Each row is a point. The points of each table are mixes of a few directions, plus a little noise. Count the directions of each table, and those that both share. Where both have some left over, give the other angles between the two spaces (their principal angles), to ten degrees, smallest first.

First (5 x 2)
[[ 28 -12]
 [-29  12]
 [-52  23]
 [ 32 -14]
 [ 20  -9]]
Second (7 x 2)
[[ 59 -25]
 [ 14  -6]
 [-13   6]
 [-22   9]
 [-59  27]
 [ 14  -7]
 [  5  -4]]
Directions: first 1, second 1, shared 1

First (5 x 3)
[[ 30 -38  58]
 [-25  -2 -18]
 [  8  17  -9]
 [-32  13 -37]
 [ 18   9   5]]
Second (5 x 3)
[[ -4   4   5]
 [ 43 -50 -55]
 [-13  15  17]
 [-23  27  29]
 [ -3   4   4]]
Directions: first 2, second 1, shared 0; angles 90

First (7 x 4)
[[-14   0  35  17]
 [-36  11  10 -12]
 [ -7   0  23  13]
 [ 56 -19  -5  27]
 [  5   9 -81 -55]
 [  5  -1  -7  -2]
 [ -9   0  24  12]]
Second (7 x 4)
[[ 27 -10   5  18]
 [ -7   2  -2  -5]
 [ -7   2  -2  -4]
 [-45  18  -8 -30]
 [-61  23 -12 -40]
 [ 25  -9   5  16]
 [ 69 -26  14  46]]
Directions: first 2, second 1, shared 1

First (9 x 8)
[[-18 -48  24  18  46 -32 -16 -14]
 [  3   5  43  19  59 -37 -41 -42]
 [  7 -19 -15  17   1   8 -12  38]
 [  9 -19 -14 -18 -16  16  49  -2]
 [-11  -1  40 -29 -25  21 -62  28]
 [ 10  53 -31   7 -11  -4  34 -25]
 [-28   1 -36  -6 -44  11  19  27]
 [ 11  -7  24 -19  -2  14 -10   1]
 [ 16  34 -35  12  -7   2  37 -12]]
Second (9 x 8)
[[ 64  27 -71   0 -41  52  83  31]
 [ -5  23  50 -12  36 -31 -10 -75]
 [  0  19  35 -10  27 -22  -4 -58]
 [  0   1   3  -1   2  -2  -1  -4]
 [-19 -17   8   5   2  -8 -25  14]
 [ -3   0   7  -2   5  -6  -6  -8]
 [ -2 -11 -11   5  -9   7  -3  25]
 [-12 -16  -8   8  -7   3 -15  31]
 [-18 -28 -17  10 -15   6 -20  49]]
Directions: first 5, second 2, shared 2

First (9 x 9)
[[  8  -7 -16   9  24  -5   6  -2  -5]
 [-36  41  94 -13 -43  15 -49  27  31]
 [-13   7  17 -21 -53   9  -1  -3   3]
 [ 12 -11 -25  11  30  -7  10  -4  -7]
 [  1   4   9  12  28  -2 -10   8   4]
 [ 12 -11 -26   9  25  -6  11  -5  -8]
 [ -4   7  16   5   9   1 -11   8   6]
 [  9 -17 -38 -14 -28  -1  27 -19 -15]
 [ 11 -13 -30   1   7  -4  17 -10 -11]]
Second (8 x 9)
[[ 47 -63   5 -17  -5  17 -95 -49 -12]
 [-17  -1  -4  -1   1   2  10  11   1]
 [ -3   3   0  -1   4 -13  30  23  36]
 [  1  20  15   9   1 -17  29 -13  -1]
 [-34 -24   2  -1   4   2   8   3  -1]
 [ 14  10  -4  26 -11  16  -2  11 -11]
 [-14  18 -17 -18   6   1   6  21   4]
 [  6  36   2   2  -1  -7  14  -8 -16]]
Directions: first 2, second 5, shared 0; angles 80, 90

First (8 x 11)
[[ 14 -10 -19 -19   7   8  13   3  -9 -16  20]
 [ -9   4  -2 -40  19  36  19   8   0 -18  46]
 [ 65 -40 -62 -10  -4 -25  19   1 -32 -24   0]
 [ 23  -1 -13 -35   1  19  20  17  -2   6  19]
 [-48  32  57  46 -15 -12 -34  -8  28  40 -44]
 [-57  38  60  21  -4  13 -24  -2  31  32 -16]
 [ -8  10  18  20 -12 -11 -13   0  10  23 -27]
 [ 21 -33 -39  17   7 -28   0 -19 -27 -43   2]]
Second (10 x 11)
[[ 33 -13 -31 -52  11  26  32  17 -12 -16  40]
 [ 21  -8 -20 -32   7  17  21  10  -8  -9  26]
 [ 15  -6 -14 -23   5  11  14   7  -6  -6  18]
 [-27  11  26  43 -10 -22 -27 -13   9  13 -34]
 [-41  16  40  65 -14 -32 -40 -20  15  19 -51]
 [-41  15  39  64 -14 -33 -39 -20  14  19 -51]
 [  7  -2  -7 -12   2   7   8   4  -3  -3  10]
 [ 12  -5 -11 -18   4   9  11   6  -4  -6  14]
 [ 47 -18 -46 -75  16  37  46  24 -17 -22  60]
 [-26  10  26  41  -9 -20 -25 -12   9  12 -33]]
Directions: first 3, second 1, shared 1

First (9 x 12)
[[ 70 -11 -60 -29   7 -20  33  20  34 -10   2  12]
 [  6 -52 -14 -13 -26 -16  -1  -7  47  20  -8  -8]
 [ 25 -11 -23 -11   0  -8  11   6  18  -2   0   3]
 [-23  64  24  18  29  30  -2   3 -58 -24  12  10]
 [-41  -9  63  30 -10 -25 -35 -18 -19  34 -13 -29]
 [-16  40  16  12  18  18  -3   3 -38 -12   7   4]
 [-13  26   5   6  12  21   2   0 -21 -14   7   6]
 [-75 -48   6  -4 -44  50 -13 -25  34  -4   3   0]
 [ 67   3 -19  -8  18 -46  15  17   6  10  -6  -4]]
Second (10 x 12)
[[ -6 -14 -10 -22  -1 -21  31 -22 -31  27 -14  27]
 [ 12  19  14  27   2  26 -38  29  40 -33  21 -35]
 [-15 -34 -26 -48  -2 -46  68 -49 -67  58 -33  60]
 [  5  12  10  17   2  16 -23  19  26 -21  13 -20]
 [  2   4   2   7   1   8  -9   7   9  -8   4  -8]
 [  7  15  11  22   0  20 -31  23  31 -26  15 -26]
 [ -8 -17 -12 -24  -2 -23  35 -27 -35  29 -17  31]
 [ -6 -13 -10 -16   0 -19  24 -18 -24  22 -12  20]
 [ 15  31  25  43   2  43 -62  46  62 -51  30 -54]
 [ -1  -5  -3  -5  -1  -6   7  -6  -8   7  -5   8]]
Directions: first 3, second 1, shared 0; angles 80

First (10 x 18)
[[ 15 -37  16  -3   6 -20 -15 -64 -15 -23 -61 -25 -41  19 -16   6 -32  20]
 [ -7  15 -16 -28 -14 -17   8  40  33 -18   3  15  41 -33   7  -6 -17 -26]
 [-26  39   1  22  18  29  18   1 -47  58  35 -27 -34  27 -11   2  54  23]
 [  0  13   4  25 -10  55  20  34   8  19  72  30  54   0  18 -36  53 -16]
 [  6 -14   3   2   8 -17 -15 -23  -8  -4 -26 -10 -30   8  -5  17 -18  12]
 [ 19 -34   4   5  12 -33 -34 -35  -4 -18 -45  -5 -47   9  -4  35 -40  17]
 [ -3  14 -16  -6   0 -16  -9  39  17   3  15  17   8 -19  11  21  -9 -10]
 [ -5  16  -3  29  14  17  -7  20 -19  38  41   6 -19  14   8  19  30  12]
 [ -2   7  -9 -39 -33   0  27  41  54 -42   8  27  89 -43  10 -44 -13 -47]
 [  2 -18  16  -7   1   0   7 -54 -19 -13 -41 -29 -21  18 -19 -16  -7  14]]
Second (11 x 18)
[[  3  -3  -8 -14  -2 -25 -11   8  14 -15 -19   4  -1 -14   2  15 -27  -6]
 [ 24 -14 -10  52  29 -17 -63  28  -7  31  32  36 -58  10  27  81 -10  25]
 [ 25 -16 -11  57  31 -19 -69  31  -8  35  35  37 -64  12  29  89 -11  27]
 [-21  14  14 -30 -20  31  56 -27  -5 -15 -13 -29  46   2 -22 -73  27 -15]
 [  3  -2  -2   3   3  -7  -9   5   2   1   1   5  -7  -1   4  12  -5   2]
 [ -8   3   0 -33 -12  -9  21  -8  14 -24 -26 -13  25 -14 -10 -26 -13 -14]
 [-23  15  15 -37 -25  33  63 -29  -4 -17 -15 -34  53   0 -25 -82  26 -17]
 [ -1   5  13  40  10  48   8 -10 -31  38  45   1 -10  31   2 -12  52  17]
 [ 11 -10 -15  -4   6 -43 -34  19  20 -13 -17  18 -20 -17  10  47 -42  -1]
 [  0  -1  -2   1   1  -3  -4   2   1   0   1   1  -4   0   2   4  -2   1]
 [-15  10   7 -37 -19  10  43 -18   5 -23 -22 -23  40  -9 -19 -54   6 -17]]
Directions: first 4, second 2, shared 2

First (11 x 20)
[[  6 -13  -5   8   8  31   5  28 -20  39  -6   7  13  -1  -7  -6   0   0
  -17  -4]
 [ 21  19 -18 -15  26  54  27  14 -53  78  21  29 -13  47  -3 -32  -3  37
   11   3]
 [  5 -12 -20 -11  15  -6 -28   3   0 -14  -9  11  15 -23  -3   6 -14  -8
   -3   9]
 [  9 -26 -41  -6  28  -1 -18  24  -9   2  -4  -5  30 -37  19  -6  24 -17
  -23  -8]
 [-22  27  53   8 -47 -35  10 -47  37 -49  -2 -16 -34  25 -12  18 -21   8
   29   6]
 [-25  33  56  -5 -53 -54 -20 -72  51 -88 -13  -6 -37  16 -26  34 -60  12
   47  26]
 [  0 -40 -28   4   9   2 -29  29  -4  -5 -30 -18  41 -46   7   0   6 -18
  -32  -9]
 [ 13   0 -32 -10  33 -12   6   9  -1   2  28   3   4 -11  29  -9  43 -14
   -5  -9]
 [-16  20  24  -4 -41 -35   4 -48  22 -46  -7 -35 -22  19  10  -1  -6  19
   24  -3]
 [  8 -21 -14  14  38   3  -4  41  10   9  17  26  20 -37   0  19  28 -47
  -27   0]
 [  2  13  25  17 -13  53  46  20 -34  73   6   2 -15  50 -12 -21   4  27
   -4 -11]]
Second (10 x 20)
[[ -9  -2 -33 -17 -24  -4 -16  27  -2 -18 -27 -14  24   6  33 -32 -10  23
   18 -14]
 [ -7  -2 -28 -12 -20  -5 -12  21  -2 -13 -23 -11  22   5  27 -27  -6  19
   16 -13]
 [ 18   5  67  33  50  12  31 -49   5  37  57  29 -51 -15 -68  63  16 -47
  -37  28]
 [ -9  -2 -36 -16 -27  -7 -17  25  -2 -19 -28 -17  26   8  36 -34  -8  25
   20 -16]
 [ -2  -2 -11  -5 -10  -1  -5  10  -1  -7 -11  -5  10   3  13 -11  -4   8
    6  -4]
 [ -7  -2 -29 -15 -22  -5 -13  21  -3 -15 -24 -13  22   6  29 -26  -7  21
   17 -13]
 [  5   0  21  10  17   4  10 -16   2  12  18   9 -16  -5 -22  21   5 -14
  -12   7]
 [ 25   5  91  45  67  16  42 -68   7  48  75  41 -71 -20 -89  85  23 -63
  -49  36]
 [ -1   0  -4  -3  -3   0  -2   3   0  -2  -4  -1   2   2   3  -4  -1   2
    2  -1]
 [ -8  -3 -35 -17 -27  -7 -17  27  -3 -19 -29 -15  28   8  36 -33  -9  25
   19 -16]]
Directions: first 5, second 1, shared 0; angles 40

First (9 x 24)
[[ 12   6 -33  10 -13 -13 -19  -2  12  25  20  -4  -7 -15 -26   1  20  -3
  -18 -16 -15  14  10  -5]
 [ -1   6 -24   0 -42  -7  -7 -22   0   2   9  12  -7  -6 -30 -22  23 -16
   -6   5 -32   4   5  16]
 [ 17   7  13   6  45 -44 -15  56 -27  37  37 -19 -22 -16 -15  39  22  24
   -9  19   6  18  -7 -45]
 [-22   4  52 -16 -11  -5  21   7 -34 -30 -10   5  -6   9  13  -8   8   5
   21  45  -1 -10 -27   0]
 [  4   5   3  -3 -35   6  15 -24  -7 -23  24  17 -16 -26  -4 -22  14  -3
   18  38 -12   2 -23  10]
 [ 47 -12 -29  14  59  30   2   0  38  14  30   1   3 -29  30  29 -48  17
    7 -19  44   6  12 -16]
 [  1  -4  22 -21 -45  42  50 -59  -9 -71   8  47 -11 -16  22 -45 -13 -10
   55  73  -9 -23 -37  37]
 [-26   3  -6  19  -5   2 -27  16  26  22 -36 -37  37  13   9   7  -3  -1
  -43 -78  14  15  18  -2]
 [-30 -14   5 -10  43  -9 -18  29  -1  26 -80 -18  36  87   2  22 -23 -10
  -23 -65   5 -25  53   5]]
Second (10 x 24)
[[-12   4  -1  -2 -19 -11  -5  -2  -8   2  -7  -1  -1   8 -15  -9  16  -8
   -6  -1 -17  -1   2   5]
 [-54  19  -2 -11 -95 -52 -25  -8 -36   8 -32  -2  -4  39 -73 -43  78 -37
  -32  -5 -80   0   9  26]
 [ -8   3  -1  -2 -14  -7  -3  -1  -6   1  -5   0   0   7 -11  -7  12  -6
   -6  -1 -12   0   1   4]
 [ -8   3   0  -1 -13  -7  -3  -1  -5   1  -4  -1  -1   6 -10  -6  11  -5
   -5   0 -11   0   1   4]
 [ 34 -12   1   7  59  33  16   5  22  -6  20   2   3 -25  46  27 -49  22
   21   3  50   0  -6 -16]
 [  9  -3   0   1  17   9   4   2   6  -2   6   1   1  -7  12   8 -14   6
    6   1  14   0  -1  -4]
 [ -5   1   0  -1  -8  -5  -2  -1  -3   0  -3  -1   0   3  -6  -5   7  -3
   -3   0  -8   0   1   2]
 [ 48 -16   2  10  82  46  22   7  30  -7  28   3   3 -35  64  37 -68  32
   28   4  71  -1  -7 -23]
 [ 44 -15   2   8  79  44  22   7  29  -7  26   2   3 -32  61  36 -64  30
   27   4  66   0  -7 -22]
 [-50  16  -3  -9 -86 -48 -24  -6 -32   7 -29  -3  -4  37 -67 -40  71 -34
  -29  -4 -72   0   8  24]]
Directions: first 5, second 1, shared 1

First (11 x 32)
[[ 43 -40  -7  32   1   4 -40 -29 -20  -3 -14 -15  19  -2 -37  -1   4  12
  -15   4  38  17 -11   7 -28 -15  22   2 -17  13  -3 -27]
 [ 43 -67 -15  38 -23  -6 -26 -42 -32  -3 -34 -12  32 -13 -27 -21  -5  24
  -33  16  18   4  25   2  -8 -47  52  17 -17  -7 -25  22]
 [-16   2  -3  -9 -13  -7  23   3   1   1  -6   9   2  -6  21 -12  -5  -1
   -6   6 -28 -15  26  -8  25 -14   8   7   3 -19 -11  39]
 [ 10 -42 -13  12 -32 -11  10 -23 -24   0 -32   2  23 -15  11 -30 -11  15
  -32  15 -23 -16  51  -6  26 -49  47  20  -5 -28 -31  63]
 [-20  -7  -5 -10 -25 -12  33   1  -6   1 -17  13   7 -11  34 -23 -12   3
  -19  10 -42 -25  50 -12  39 -28  23  14   6 -30 -23  67]
 [-28  44  10 -25  15   3  16  28  23   1  24   9 -20  10  17  14   4 -16
   23 -10  -9  -1 -18  -1   3  30 -36 -12  10   5  17 -15]
 [ -1  27   9  -5  28  10 -16  15  18  -1  25  -5 -18  13 -17  28  11  -9
   24 -12  27  17 -46   6 -28  40 -34 -18   2  28  26 -59]
 [-24  50  13 -23  24   8  10  30  27   0  30   3 -27  13   8  23   9 -16
   30 -15   0   6 -35   2 -10  42 -45 -17  11  14  26 -37]
 [ 67 -42  -1  47  24  14 -71 -33 -20  -5   1 -29  14   5 -75  22  12  15
   -2  -4  80  43 -55  18 -66   8   5 -10 -21  46  16 -89]
 [-34  60  15 -30  27   8  15  36  32   1  36   7 -32  13  14  25   8 -21
   35 -16  -6   5 -34   0  -5  48 -50 -19  13  13  30 -38]
 [-40  13  -2 -25 -22 -12  49  13   3   2 -10  20  -4  -9  47 -22 -11  -3
  -10   7 -57 -30  50 -14  49 -19   9  12  13 -35 -20  73]]
Second (10 x 32)
[[ 25  -6 -14   9 -30  34  -2  40  20 -17  50 -15   1 -24  59 -13   1 -23
   54 -29   3  -8  43   5 -18 -35  22  -3  14 -26   9  25]
 [-41  30  18  16  18 -59  -5 -29 -53  23 -44 -14   2  16 -34  21   3  50
  -65  -2 -20 -22 -60   4   9  17  12  20 -48  44 -27 -33]
 [ 10  13  -5  21  -6 -23   7  -3  -9   1   2  -5  -9  -7   3  -3  -6 -23
   27   2  11 -21  -4   7  -3  -1  10 -13   9  -8  -1 -14]
 [ 23 -36 -14 -23 -34  79  -7  75  63 -28  50  -3   8 -33  66  -4  21 -15
   31 -31 -11  38  68 -15 -31 -41  25   5  12 -35  17  46]
 [ -8  22  18  -2  13 -40  10   4   5  15 -40   6  22  15  -7  49   0 -11
  -58   5 -15  12 -46 -11  17  29  22   3 -35  20   9 -21]
 [-30  12  10   2  39 -20 -14 -95 -73  18 -12  -1  -7  43 -61 -37 -27  63
  -17  20  12 -37 -33  23  35  20 -70  15   3  39 -24  -5]
 [ 25   0   1 -14  11  37  -4 -30   0  -5  42   3  22  27  24 -21 -33 -10
   31  -4  17 -11  17  14  33   0 -46   1  25  -3  22  37]
 [  9 -19  -9 -10  -8  40  -7   7  12 -12  30   0  -4  -7  15 -23   1   4
   28  -6   5   7  35   2  -7 -18 -14   2  20 -14   3  24]
 [ -4 -23  -7 -11  -4   6   5  20  29  -6 -23  17 -18 -18 -27   3  22 -10
   -6  21   0  32  12 -16 -21   5   8 -11  11 -16  -1 -13]
 [-10   9   2  14   1 -54  16  12   8   9 -54  12 -18 -13 -38  29  18 -25
  -25  25  -2  11 -32 -13 -14  23  33 -18 -10  -2  -6 -48]]
Directions: first 2, second 5, shared 0; angles 70, 70

First (9 x 32)
[[ 37  20 -22   3 -35 -38  13  16  40  38 -18  23   2   4  20 -61   4 -37
    9  32 -28  40  30  20  -6 -10  45  -3 -44 -56 -10 -18]
 [  9  47  53  52  11  34   0 -43 -32 -17 -29 -36 -50 -30   7  24  23   5
  -17  -1  -8 -41  -9 -47  18  -7 -55  -8  37  34  33  15]
 [ 12  29  61  30  22  -6 -30 -15  44  -5  29  16  18 -37 -15  -6  11  18
  -27  10   1 -65  14 -80  -6  37 -22  16  42  -2   7 -26]
 [ 15  32   7  19   1 -15 -17  -3  27  16   5   4   5  -5  11 -18   9 -20
   -3  12 -15 -22  14 -18  -3   1  -2   2  -9 -22  -4  -2]
 [-30 -27 -42 -28  15   8  -9  14 -28  -6  14 -13  11  32   5  30 -10  -8
   22 -27   6   6 -20  47   1 -17  -3  -7 -18  20 -16  32]
 [-22 -41 -27 -30  -5  14  16  12 -34 -13  -1  -6   0  18  -5  19 -14  14
   10 -17  17  33 -18  38   0  -9   9  -5  -6  21  -1  11]
 [-50 -85 -77 -76  -2  13  19  37 -54 -16   9  -7  18  53  -7  39 -31  14
   32 -39  28  65 -33  95  -4 -22  26  -9 -27  30 -21  26]
 [  2  -2   1  -9   3 -20 -14  11  34  10  25  21  28  -1  -6 -14  -4  -3
   -2   6  -2  -9  10 -11 -10  14  15   8  -4 -21 -16 -16]
 [ 26  24  50  35 -14  14  21 -25   0  -7 -29   1 -35 -36  -4 -14  13  19
  -24  23  -2  -5   8 -49   8   9 -12   1  29   5  30 -24]]
Second (11 x 32)
[[-21  30  15  -1  29   1 -46 -17  21   3  43  -7  18  -5  16   8  34  21
  -26  -5  -5 -47   2 -25  16 -26   4  -2  16  17 -11   1]
 [-82 -17 -19 -13   9   3  -6  11  30  30  78   1  10  14 -65  45  -6 -35
    8 -19  61  36   6  20  27 -10  14 -16  14 -18 -85  10]
 [ 46  38  11   0   5 -13 -28 -14   4  -7 -24   0  11  -9  67 -41  33  33
  -23  16 -53 -42   4 -17  -6 -25  14   8 -14  11  42 -11]
 [-36  42  19  41   7  11  -7 -19  21  29  33 -17 -26  -8 -36  30  14 -50
    0  -2  26  -6  14 -19  30 -11 -21 -17  18 -16 -45  17]
 [ 40 -27   0   3 -18   3  35   9 -33 -22 -57   5 -12  -2   5 -10 -30   4
   17   4 -13  12 -12   6 -26  35 -19  10  -8   2  45  -3]
 [-19 -13  22   2   2  29  16 -16 -28 -20  -5 -12 -24 -13 -17  27   3  29
  -12  -8  22   8 -12 -13  12  -2 -15  -4  32  32  10  -1]
 [-28 -80 -20 -64  16   7  -3  23 -20 -35  26  15  45  14 -13  22 -25  65
   -3 -25  24   9 -27  19 -17  17  17  16  15  36   5 -12]
 [ 25 -14 -58 -50  -6 -53 -26  39  41  21  17  35  63  32  42 -55  -3  -2
   11   9 -36  10  11  45 -26 -10  63  11 -60 -39 -13 -13]
 [ 11   2  12  16 -31  21  45 -15 -31  -4 -48 -12 -50 -14  -2  -5   7   4
   -6  13   5  48   1   6  14 -15   2 -11   5   9  21  -4]
 [ 57  14 -14  17 -25 -23  19  11   1  10 -52   9  -8   5  26 -42 -14 -36
   22  19 -37   9  11  14 -24  16   1   4 -40 -36  26  -2]
 [  5  26  33  49  13  13   1 -16  -8  -5 -10 -16 -23 -14 -22  26 -12 -35
   10  -4   6 -38  -1 -35  -1  32 -57  -1  21  -2   6  18]]
Directions: first 4, second 5, shared 3; angles 80
